Rows are points. Each copy is the shape, with its points in the same order, stretched, turned, moved and blurred by noise. Is it also mirrored, or only turned?

Shape (7 x 2):
[[  0 -10]
 [-23 -12]
 [ 18 -13]
 [-28   1]
 [ 17  23]
 [-20   0]
 [ 37  47]]
Copy 1, 7 rows:
[[-16  16]
 [-32   5]
 [ -5  29]
 [-28 -10]
 [ 19  -7]
 [-22  -3]
 [ 53 -21]]
Copy 1 is: mirrored
Copy 2, 7 rows:
[[-10   6]
 [ -3 -16]
 [-20  19]
 [ 11 -18]
 [ 17  33]
 [  7 -10]
 [ 33  60]]
Copy 2 is: mirrored
Copy 3 (7 x 2):
[[  3 -11]
 [ 26  -6]
 [-13 -26]
 [ 25  10]
 [-29  11]
 [ 17   4]
 [-59  21]]
Copy 3 is: mirrored

Shape:
[[ 15   7  19]
 [ 58 -37 -48]
 [  0 -13   2]
 [  5  43   5]
 [ 19  11  -1]
 [  0   9  -3]]
Copy 1 (6 x 3):
[[  9   0  28]
 [-60  35  13]
 [ -6  -9   8]
 [ 36  18   6]
 [  8  19  13]
 [  6   2   2]]
Copy 1 is: mirrored
Copy 2 (6 x 3):
[[ 10 -30  25]
 [ 58   7 -52]
 [ 11  -2  15]
 [-27 -47  -6]
 [  6 -31   0]
 [ -6 -20   5]]
Copy 2 is: mirrored

Shape:
[[ -7 -14 -25 -34  17 -21]
 [  6 -22 -21 -12   8 -19]
 [ -2  12 -19  -2  -4  15]
 [ 17  -9  20 -46 -12   2]
 [  8 -16 -25  12  24   8]
 [ -8 -23   5 -22  -5  12]
 [ 12   8  27   5   3  20]
 [-15  32 -15  34 -13 -10]
 [  8  -8 -11   5 -20  16]
 [  0  -3   7  15  -9   2]]
Copy 1, 10 rows:
[[-31 -19 -26 -16  10 -32]
 [ -9 -17 -26 -14  -3 -30]
 [-10  32 -10  -9  10 -15]
 [-24  -6  15 -48  -2  -2]
 [  9   3 -32   2   2 -15]
 [-25   1 -14 -19 -10   4]
 [  3  13  20  -6   0  11]
 [ -7  37   8  20  -2 -37]
 [  0  29  -6 -18 -14 -10]
 [ -2  12   2   2 -16 -13]]
Copy 1 is: only turned
Copy 2:
[[  1 -16 -45 -24   5  12]
 [ 10 -13 -37  -1   1  -4]
 [ -2  12   0   0 -17  24]
 [ 29 -23  12 -32   3  -7]
 [  0 -13 -22  28   4  22]
 [ -3 -25  -1  -8 -13  -5]
 [  4   8  33  11  13  -1]
 [-12  60  -3   7 -14   7]
 [  9  -2   2  10 -23   5]
 [  4  14   4  14  -8  -9]]
Copy 2 is: only turned
Copy 3 (10 x 6):
[[ -5 -10  -7 -15 -40  26]
 [  5  -2 -12   4 -38  12]
 [-15   3 -22  -2   9   9]
 [ 23 -47  17  -4  -6  -2]
 [  7  24 -19   9 -15  21]
 [  4 -23   7  18  -5  21]
 [  8   0  15   8  23 -10]
 [-47  28 -25   7   7 -19]
 [  1  -9 -22  22   5   1]
 [ -6   4  -3  21   2  -7]]
Copy 3 is: mirrored
Copy 4:
[[ 15 -27 -24 -41   8   2]
 [  9 -26 -29 -18  -3  -3]
 [ -5   7 -12  -7   3  28]
 [  5 -33  13 -32 -39  11]
 [  6 -19 -25  12  19  18]
 [-15 -27   6 -23  -8   3]
 [  6   0  25  14 -11  21]
 [  2  49 -18   4   8   4]
 [-19  -4 -11   2 -14  15]
 [ -4   4  -1   7  -9   0]]
Copy 4 is: only turned

Shape, 13 rows:
[[  4  24  -5  40   1  -6   0  -8]
 [ 22   6   5   7  -6  11 -10  -1]
 [  2  14   5   6  10  12  -7  -2]
 [ -9  -7   4 -19  15  -6   1  -2]
 [ -9  -6  -2  28   0  13  -6  -3]
 [ 32  12   5 -15  -2  14 -11  13]
 [-11  14   6 -19  -2   1  -6   3]
 [ 11  10 -60 -11  -4  11  -7  -2]
 [-11 -12  -4  -7   8 -18  -1  -2]
 [  5   8   6 -10   8  10  16  25]
 [ -4  -1   0   6   1 -10  -9   4]
 [  5  -4 -14  -7  -4   7  -2  -3]
 [ -2 -16   5  -7  -5  10   6  -6]]
Copy 1:
[[  2  30 -20  -2 -21  -9  23   3]
 [ 25   7  -2   5  -9  16  17  12]
 [ 14   2 -10 -10  -5   4  14   1]
 [  6 -15   7  -5  12  -8  -9  -5]
 [  9 -12 -28   6  -4  -4  12   5]
 [ 33   8   6  -3   3  30   4  20]
 [ 14  -5   2 -16  -8  12 -10  -2]
 [ 40  33 -30  21   9   8 -28 -22]
 [  4  -9   1   3   5 -17 -14  -2]
 [ -1  -4  -6  -5  17  25   0  14]
 [  7  -2  -6  -3  -7 -10  -1   7]
 [ 21   0 -10  15   5   5  -9  -4]
 [  8 -22  -2  15   4  10   2  -8]]
Copy 1 is: mirrored
Copy 2, 13 rows:
[[ -2  43   1  11 -15  10   7  -8]
 [  8  11   6  -5  12  15  -4 -13]
 [  3   9   5  16   6  13  -8  -3]
 [-14 -18   2  12   4  -6 -10   6]
 [ -1  13   2  23   5  13  17 -20]
 [ 15  -2  -1 -17  22  18 -15   6]
 [-17 -10   6   0   2   9  -9  14]
 [ 29 -23 -20  -1 -40  21  -3  14]
 [-18 -11  -7  11   1 -13   0  -3]
 [  6   6  -3   9  23   6   2  25]
 [-14   3  -7   7   2   4   0  -6]
 [ 11 -14  -1   4  -5   3   3  -2]
 [  6 -12  13   7   8   3  13  -6]]
Copy 2 is: mirrored

Shape (16 x 11):
[[  3 -19   0  24  41  28  13  22  15  36  -7]
 [ 10   4 -26   3  34  39  27 -23   1   7  -9]
 [ 14  15   6  23   4  10 -13   1 -23  -6   5]
 [  7  -5 -39   6   4 -12  -1   8  27 -11   3]
 [-11  -8  -8 -17   4  14  -7  -7  -8 -14  -6]
 [-29  -9 -20 -16   4   5 -20   8  30  -7  -9]
 [-37  -8 -15 -17  -7  16  14 -23   1   7  -5]
 [  7  -2 -32 -36   1  18  10  -4 -18 -19  -4]
 [ -1 -19 -25  10  16   3  20 -17   2  12  -1]
 [ -6  -4  27  13   9   7   6  -5  29 -21  -2]
 [ -9  12  14 -32  23  -6 -20 -14   8   5   7]
 [ 29   6  -4 -12 -32  27  -6 -26  -2  -4  -6]
 [-20  13   5  47  -2  26   2   2  -1  11  54]
 [ -3 -25   4  15   2  -8 -26 -11  -7  10   6]
 [-20  15 -10  15 -31   0  19  -6   6 -15   7]
 [ -7 -17   8 -11   5  12   7 -22 -13   7  11]]
Copy 1 (16 x 11):
[[ 29   3  -5  24  41 -20   9  -2  -2  28 -20]
 [ 18  31 -25 -11  31  -2  -3 -22   5  12  -2]
 [ 11   7  19   7   1  16 -13 -14 -21 -14   7]
 [ 24 -15 -13 -20  11 -11  -9   6  13 -18 -10]
 [  5  -1 -11 -11   5   5  12  -3  -3   4  25]
 [ 10 -18 -16   1   4 -11   4  21  24  10  20]
 [-22   8 -32  -6  13   0  13   6   2  13  11]
 [ 19   9 -24 -35   3  17  14  -5  -7   0  16]
 [  3   3 -26 -12  28 -16   1 -10 -10  -2 -14]
 [  0  -9  23   7  12 -22  16 -13  30  -1   6]
 [ -5   6  18 -20   3 -15 -13  15  -1  27  23]
 [ -5   0  -8 -19 -23  27 -10 -32  -2  13  -6]
 [-20  -8  22  21  49  33 -18   7   2  -1  -2]
 [ -7 -22   0   5   8  -9 -15  -6 -25   7   5]
 [-19   0  -5  -3   4  12   8   4  13 -24  -7]
 [-16   0  -3 -12  20   0   7 -10 -16  20   9]]
Copy 1 is: mirrored
Copy 2:
[[  0  22  35  19  54  14  15  13  -2   3  -4]
 [  8  24 -17  11  43  24  16 -38 -25   0 -11]
 [ 26  10  10  -8 -11 -12  -6 -10 -20  -2 -15]
 [  8  -9 -33  11  21  10 -25   7  -3 -15   1]
 [-13   0  -7 -24   6  11 -16 -21  -9  11  -7]
 [-28   7 -11 -13  22  20 -42   5  15   6  -7]
 [-46  17 -18  -3   4   8  -2 -29   1  15  -6]
 [ -2  -8 -42 -35   9  19   1 -26 -16  11  -4]
 [ -5   3 -15  24  28   3   6 -19 -14   5   6]
 [ -8  -3  32  -5  17  11 -10 -21   4 -30  -3]
 [  4  21   4 -31  23 -14 -26 -36  26  10  -2]
 [ 20   5 -11 -17 -32  24   1 -30   4   5  -9]
 [ -9  60  25   9 -11 -16   7   2 -20 -25  19]
 [  1   4  22   7  -3 -13 -24  -5  -1  21  11]
 [-23   2 -19   4 -24  -5   1 -10  -8 -25 -12]
 [-12  13  10 -12   5  -4   7 -34  -4  14  12]]
Copy 2 is: only turned
Copy 3:
[[ 12 -43 -24   5  43   6   4  36   2  12  -7]
 [ 34  -9 -22  -5  29  17   1 -15 -16  -9 -29]
 [ 15   2   0  19 -14  -4   7   8  -7   0   5]
 [-13   1 -31  -3   0   6  -5  -1  39 -13 -35]
 [  3  18   1  -6  12  -1 -17  -1 -10 -11   0]
 [-28  22  -5  -7  23  12 -29  12  21  -2  -9]
 [ -9   7  -2 -31  21  15 -28 -21  -9   5   9]
 [  9  28 -24 -31   5   5  -3  -2 -12 -19 -16]
 [ 17 -20 -28 -19  16  -4 -10 -17   5  -1 -17]
 [ -9 -12  32  13  17  -5   0  -5  14 -19  -2]
 [ 13  35  24  -8  34 -19 -10   5  13  17   3]
 [ 28  10  16 -23 -29  14  -6   1   0 -15 -17]
 [ 10  -8 -12  23   0  28  -2 -14  25   6  50]
 [ 16 -10  -4  -1   0 -24 -29  10  15   5  10]
 [-26  -2   3  -7 -21  19  -3 -27  14  -5   7]
 [ 24  -2   4 -22  23  -9 -14  -8  -7   0  18]]
Copy 3 is: only turned

Shape (17 x 12):
[[ 11   4 -22 -15   7 -22 -40  18 -24   9  23   5]
 [  0 -16   5  11 -26 -14   3  16   0  19 -17  -6]
 [ 19 -32  -8  -4  -9   5  11 -11  20   0  -8  -9]
 [-11 -14  12  -1  15   9   5  -4 -14   1  16  23]
 [-19  -4  -8   6  21  14  -4  -4 -20   6  13  -9]
 [ 16 -20   2 -16 -19 -11  26  10  -5  -8 -27 -16]
 [ 18  -4 -11 -11  26  10   5   8   3  10   8  11]
 [-15   3  -2  16   8 -33 -24  18 -16  -7  22   3]
 [ -2   3  -7   2   3  -8 -23  37 -14   4  16  -9]
 [ 21 -16   0  11 -13   3   8  19   3   8 -22   6]
 [  6 -34 -19 -20 -12   7  17  21  18   8 -14   9]
 [ -7 -11   3  -6  15  22 -22  -2 -14  -8   9  14]
 [ 11 -18 -23   4 -14  -3  12  11   2  -6 -31   3]
 [-21   4  29  11 -22  -6  -5   4   2  -4  -7  -5]
 [ 10  -1 -20 -11 -14  11  17  -5  -1   0   7   8]
 [ 11  -1 -21 -32   5   2  11  -5  26  -6 -15   6]
 [  7 -16   4  11 -26  -3  12  21   7 -15  -6  -9]]
Copy 1 (17 x 12):
[[-15   0   7 -51 -10   1 -16   0  10 -54  15   2]
 [  3  22   1   9 -32  -3  -7  11   4  13  -9 -13]
 [ 27 -18 -19  18 -17  -3   2 -10   6  -6 -18 -13]
 [ 16  -2  -6 -11  -8  14   7 -21 -27  -6  23  12]
 [-11  11   2  -4  10  10   3 -19 -17 -12  24 -11]
 [ 17  12   9  10 -28 -16  18 -14  -2 -10 -39 -13]
 [ 12  -5  -6 -28   5  23  22  -8   6 -23  -1  -7]
 [ -9  12  18 -18   1 -13 -17  18  -7 -28  33  13]
 [-15  15  16 -28  -1  11  -7  18  -8 -29   8  -5]
 [ 17  12  -1  12 -33  15  13  17   8  -1 -20 -15]
 [  6   2 -27   3 -23   2  22   3  -9  -6 -31  -9]
 [ -6 -14   7 -12  -2  25  -2 -17 -29 -19  12  12]
 [  2  14  -3  28 -29   3  14  10  10 -19 -21  -4]
 [  2  14  18   1  -6   2 -17   2 -16  24  -2  11]
 [ 17  14 -14  -1  -4   5   1 -18   3 -22 -20   2]
 [ 11 -13 -17  -6   1  -4  24 -13  20 -24 -31  12]
 [ 22   6   7  20  -8  -2  -2  15  -7   0 -21  -5]]
Copy 1 is: mirrored
Copy 2, 17 rows:
[[  9   2 -37   4  32 -12 -40   6   6   6   3 -10]
 [ 11 -10 -12   8 -27 -14   4  19  -1   5   4   5]
 [ 10 -18   4  15 -17  12   6  -9  -8 -20 -12  26]
 [ -9  20  18  11  18   5   4  -8  -4  33  -9  14]
 [-23   9  -3  15  27  -7  13   2 -17   9   3   3]
 [ 12  -8   7 -16 -33  -1  -5   3 -24 -12  -4  21]
 [ 15  19  -3   7  20  14  -8   3  -1  -4 -19   8]
 [ -8   5 -23   0  29 -33 -13   7  24  21  -3   2]
 [ -4  -2 -15   0  19 -20 -20  27   4   3  -4 -13]
 [ 14   0  -2   8 -29  -6  -3  10  -4  -8 -25   0]
 [ 18 -13  -5   0 -23  27  -2  21 -13   4 -21  28]
 [-29  15  10  19  10   7 -12  -7  -8  15 -12   6]
 [ 10  -7 -20  -2 -33  -1   3   4 -11 -10 -28  14]
 [-21   9  10   2 -21 -14   1   7  12  15  12   3]
 [ 10  -5   0  -9  -4  22   1 -10 -10   2 -12   0]
 [ 12  12 -13 -12 -12  35 -13  -4   4 -17 -13  28]
 [ -1 -19  11  -9 -27  -7   1  10  -1  -6 -21   3]]
Copy 2 is: mirrored
Copy 3, 17 rows:
[[  1 -18   8 -11 -39 -23 -30  10  -2  12  -8  -2]
 [-21 -28 -10   5 -18   5  26   6   2  -4  -2 -18]
 [ 14 -17  -3 -22 -12  22  30 -18 -14  -8   3  -1]
 [ -8  -6  21   2   4  13   0  16   4  -3  13  37]
 [-11   3  -1   0   3   3  -6  -2   6  20  29  17]
 [-12  -5 -16 -35 -31  26  27   5   7 -17   2 -13]
 [ 25  -1   3 -14 -23   6  11  12  -4  13  -5  24]
 [-14 -21   3   5  -1 -35 -18  14   2  -7  11   0]
 [  1 -16  -9   0 -18 -14 -13  25  -2  10   3 -15]
 [  3 -25 -21   0 -21  17  25  12   4  -9 -12   0]
 [  3 -19 -12 -30 -24  30  28  24 -31   2  -3   6]
 [ -3  -5   5  -3   6  16 -21   4   2   0   3  28]
 [-10 -13 -36 -15 -21  16  23   3 -10 -11  -3   7]
 [-28  -6  -3  17  18   3  10   1   6 -16  -6 -11]
 [  5  10  -5  -8 -28  18  16   0 -18  -3   0  17]
 [ 16  15 -13 -37 -15  15  22  -7 -27  -1 -24  20]
 [ -1 -16 -20  -5  -9  11  20  12  -6 -24   4 -18]]
Copy 3 is: mirrored
Copy 4:
[[ 16 -10   3 -48   7   3   3  -5 -16  60  16   4]
 [ 14 -21 -11  -5 -31  10  -9 -10 -34   8 -31  -6]
 [-20 -43  -5  -8 -10   3 -11 -10   0 -18 -30   3]
 [-16   1  25  13  -7   6 -20  -1   8  14  16   9]
 [-16   6  -2  -3   2   7   0   2  -1   9  21 -22]
 [-11 -23   0 -17 -30 -19 -23  -2 -34 -18 -32   8]
 [ -6 -24  14 -17  14   6 -12  22   6   0  -3   8]
 [  5   0  13  -1  -1  -2  21  -8 -23  57  11   7]
 [ 12 -15  11 -29 -10  10  22  -3 -34  31  16  -7]
 [  6 -31   0  -4 -15  21 -17  -1 -30 -12 -32  13]
 [-23 -36  16 -35 -33  13 -23   5  -5  -3 -33   7]
 [-10  10  21 -10   3  24  -5 -15   1  14  22   3]
 [-10 -15  -6 -14 -18  10 -15   5 -27  -3 -41  17]
 [ 18  10   6  21 -34   9  10 -26 -14   8  -6  -3]
 [ -1 -23  -7 -15 -11   0 -15  12   7  -1  -5  17]
 [-17 -15   9 -31   1  -6  -4  14  22 -11 -35  17]
 [ -2 -30   6  -1 -32   6  11 -10 -31  -8 -22  20]]
Copy 4 is: mirrored

Shape (17 x 12):
[[ 11  13 -26   1   8 -43   3   0  15 -24  17   2]
 [-20  -1 -21  10   7  14   1 -17   3 -15  -6   5]
 [  9   8   5  10 -26  12   5  -9  -1  14   5  23]
 [  4  12 -15  18  -5   7 -21  16   7  -5  -2  19]
 [  2  14 -23 -13 -22 -18 -28  -7  20   7   8  14]
 [  7 -10  15  19   2  11 -24 -19  -7  10  -3  14]
 [ 44   7   9 -12  20 -12  10 -20 -14  16 -16   4]
 [ 15   4  11  -6   5   0   5 -39   0   3 -17   5]
 [-16   9   0 -13 -11  11  -3  18 -25 -33   1   4]
 [ -4   0   3  -7   5  15   0 -22  17   9 -11  -3]
 [-13  -8 -20   7 -15  -5  -5  -3  13  14  -4   3]
 [ 15  -2   5 -50  20  -3 -12 -10   4  17  15   3]
 [-43  -8  -3  -4  -4  18 -15 -11  -4   3   2  33]
 [-20  29 -16  -7  16   1   4   1  -7   2 -11  -9]
 [  1   3 -27 -12   6   1 -11   6 -12 -15   6  23]
 [ 14   5  -2  -7  10  -1 -12 -14  10   5  14  13]
 [ -2  22 -25   9  21  13   5 -26 -13  19 -10 -29]]
Copy 1 (17 x 12):
[[ -3 -29  -4 -33 -13  -7   6  -2   0 -29 -11 -60]
 [  8  -5 -18   4   7 -12 -17 -10 -22 -24 -21  -1]
 [ 35  16   2 -10   4  -2  19  -6   6   4 -20   7]
 [ 45 -17 -13 -15   7  -7  20  -3 -13   3 -22  -6]
 [ 25 -12  -9 -26 -22 -27  23 -15   0  11 -32 -21]
 [ 19   0  -7  -7  28  -8  -3 -24  11  19 -14  16]
 [  0   0  22 -51  12 -14  -7   7  24 -14   6  10]
 [  7   6   6 -20  10 -19 -27  -2  21 -17 -17   7]
 [  7 -10  23  36   2 -24   7  21 -35  -3 -12 -10]
 [ 13   5 -23  -4  -1 -20 -26   0   5  -2  -9  11]
 [  4   4 -19 -18  -4  -6   5  -5  -8   9 -23  -2]
 [  0   4   0 -11 -13 -53  -5 -11  -2  17  24   3]
 [ 16  13  -8  16  17 -21 -14 -37 -45  20 -18   4]
 [  5 -30   9  -7 -17  -8 -24   0 -22 -11  -2   2]
 [ 11 -11   4 -13   3 -31  17  -5 -37 -11 -14 -10]
 [ 21  -6 -13 -17   1 -26   3 -18   3   1   2  -6]
 [-11 -32  -2 -18 -15  -1 -21 -12   4 -23   0  36]]
Copy 1 is: only turned
Copy 2 (17 x 12):
[[ 11 -41   1   0  -9  26  16 -17  31  12 -42 -13]
 [ -8  22  -9   3  -9  14 -21 -15   4   0 -12 -20]
 [ -6   6   1  30 -11 -10  27  -1   6   4  29   6]
 [ -9  -1   1  28 -16  11  16  -4 -17  19 -16  11]
 [ 27 -10 -18   9 -30  10  27  -5  16  30 -26   9]
 [-10  19 -15  29  22  -2  10  24  -5  19  15   6]
 [  3  -1   6  13  49 -26  45  11  11   7  -6  -3]
 [ 10  21  -9  20  25 -16  13  -1  24  -7  -1 -10]
 [-36  15 -12 -18 -10  23  13 -15  -4 -11 -10  29]
 [ 17  21 -12  11   6 -16  -9   0   3 -11  -1  -3]
 [ 16  14   7   2 -19  10   0  14   4  17  -4 -12]
 [ 29 -16 -37 -25  32 -16  29  -1  -5   7  -6  25]
 [  9  27 -16  -6   3  21 -12 -14 -10  19  26  14]
 [-11   5   5 -18   4 -11 -11 -16   4  10 -21  11]
 [ -5  -3 -15 -12  -1  23  25 -21 -10  21 -19   2]
 [ 12 -15 -23  13   9  -5  18  -6   3  11  -4   6]
 [-29  15  -7 -12   4 -31 -20   5  10  17 -18 -19]]
Copy 2 is: mirrored

Shape:
[[-12  -7   9  -6   8 -26   7 -19   5 -10   3  10]
 [  4   3  10  12  -1  29  24  14   3  24  31 -36]
 [ -4   7  15  21  -8  34   6  30  16  26  25  -2]
 [ 10  13   5  -2 -23  30  13  -1  -1  34  25   4]
 [ 12  27  -2  20  -7   6  16  10  15   2   2 -13]
 [  5  -8   3 -19  -7 -21  10   0  21  -4   8  -2]
 [-10  -5 -15  -9   5 -42  12  -5   6  20  -2  16]
 [ 16   4  11  20   5 -10 -22 -16 -15  -9  10 -12]
 [ 11 -15  15 -20  -3  -6  18  12  11   9  -3   9]
 [ 15  -5  -4 -24  32 -14  -6  -8  12  -1   0   4]
 [ 14   8  28  25   1  -9 -14 -33   1  22  -2 -16]
 [  9  19  14  10  -8 -14 -20 -24 -14  -1  13  -7]
 [ 20  -4   1  32 -20  21   4  13  -4  23  18 -17]
 [  2  -3  -3  24  -9  42  27   2   5  15   9  -8]
 [-11  -2   0 -29   5 -13  -3  10   1  -1 -20  -9]
 [  3   7  -4  27 -20   2 -27 -23  15   9  11 -20]]
Copy 1, 16 rows:
[[-17   5   5  -9  -1  10  -2   1  12 -28  15 -16]
 [ 16 -13  18   4   2  34 -27 -12 -15  38 -52  -9]
 [ 16 -17  19   0 -20  26  11 -14 -14  28 -60  13]
 [ 30   0  30  23 -27  32   0 -17 -17   8 -42 -14]
 [  1 -21  13  12   9  35  15  -1   6  25 -19  -7]
 [  5   6  -9 -17  14   8   7 -12  -6 -14   6 -23]
 [ 29   6   5 -10  10  22   6  17  12 -39   7  -3]
 [  8 -12  17   5 -16  -5  -7 -10  24  13  21 -19]
 [  4  16  14 -16   4  14  15 -16 -28 -11  -6  -9]
 [ -6 -12  21 -18  23 -20   4 -15  -2 -17  16 -15]
 [ 17 -44  20   6 -23  32 -12   4  -4   7  12  -9]
 [ 19  -6  16   9 -26   6  -2  -1  24   3  21 -31]
 [ 37  -8  20  19  -8  22  -3 -17  -3  34 -28   7]
 [ -7 -13  23  34   0  32  -7 -13 -23  23 -45  18]
 [ -9  15  -5  -6  10 -13   8  18 -14   0   6 -14]
 [ 19 -37 -11  28 -18  15 -11  -1  11  13   0 -13]]
Copy 1 is: mirrored
Copy 2 (16 x 12):
[[ -2  11  22  -6  32  11   2  -1  11  18  -8  21]
 [  4 -32 -10  33  -9   8 -21   5   6 -22  -6 -46]
 [ 11 -48 -20  14  -3   2 -15 -15  -3 -16   3 -26]
 [ -4 -25 -35  15   8  -2 -28   8  -6 -14 -19  -8]
 [ 23  -9  -1   8  -8  14   5  -2   2  -6 -28  -1]
 [ -3   5  13   7  24  -4  11  -9  28   5 -22   9]
 [  6  14  -6 -14  43  20   2  -6  37   5 -12  15]
 [ 20   0  20  -2  -5  -4  -1  29 -12  -8   2  16]
 [ -1  -8  -8  19  19  -6  -6  -5  31  16  -8   6]
 [ 25  24  11   6  29 -16   5  -2  20  17 -10  -8]
 [ 26 -17   6  -9   2  -1  -4  52  -7   3 -21  10]
 [  8   1  14 -18   1  -2  -8  29 -11  -7 -16  24]
 [ 12 -33 -25  24 -13   5  -9  21  -4 -31   5  -8]
 [  4 -27 -24  32   0  15 -11  10 -15  -4   1 -19]
 [ -6  17   2  -5  12  -6  11  -6  30  20   3 -16]
 [ 13 -13   4 -10   3  -5  20  33 -16 -21 -19   1]]
Copy 2 is: only turned
Copy 3 (16 x 12):
[[-13  10 -14   6  -1  18 -14 -19  16  -4 -27   3]
 [ 13  -8  22  -7  39  10  31  36  24  23   5  13]
 [ 22 -12  23  12  43  -5   6  26  19  33  24  19]
 [ 19 -27  27  -6  11  -1   1  16  30  33  11  10]
 [  0   5   6   1  11  16  -1  26   8  19  22  18]
 [  4  14  -8 -12   6  12 -19  10  18 -12  -8  -1]
 [  3  -9 -26 -13   0  10 -25 -10  -3   1 -26   7]
 [-29  -3   5   8  21  41  10 -28   0 -15  11 -13]
 [ 26  12   0  -6   1 -13  -2   4  11   5  -4 -10]
 [-15   4 -18  -5   5   0  -5 -13   1   5 -16 -33]
 [ -8  -1  24 -16  33  37  12 -35   6  13   3 -10]
 [-28  -8  22   2  14  45  -6 -24   6  -6   4  -6]
 [ 18 -14  14  -9  29  12  20  13  10   8  37  13]
 [ 14  -7   4  -1   9 -13  20  18  30  35  21  29]
 [ -5  16   4 -20   4 -17  -4  -2  -9 -17 -12 -10]
 [-24  -4  11 -23  34  31 -11 -12  22  -2  29  13]]
Copy 3 is: only turned
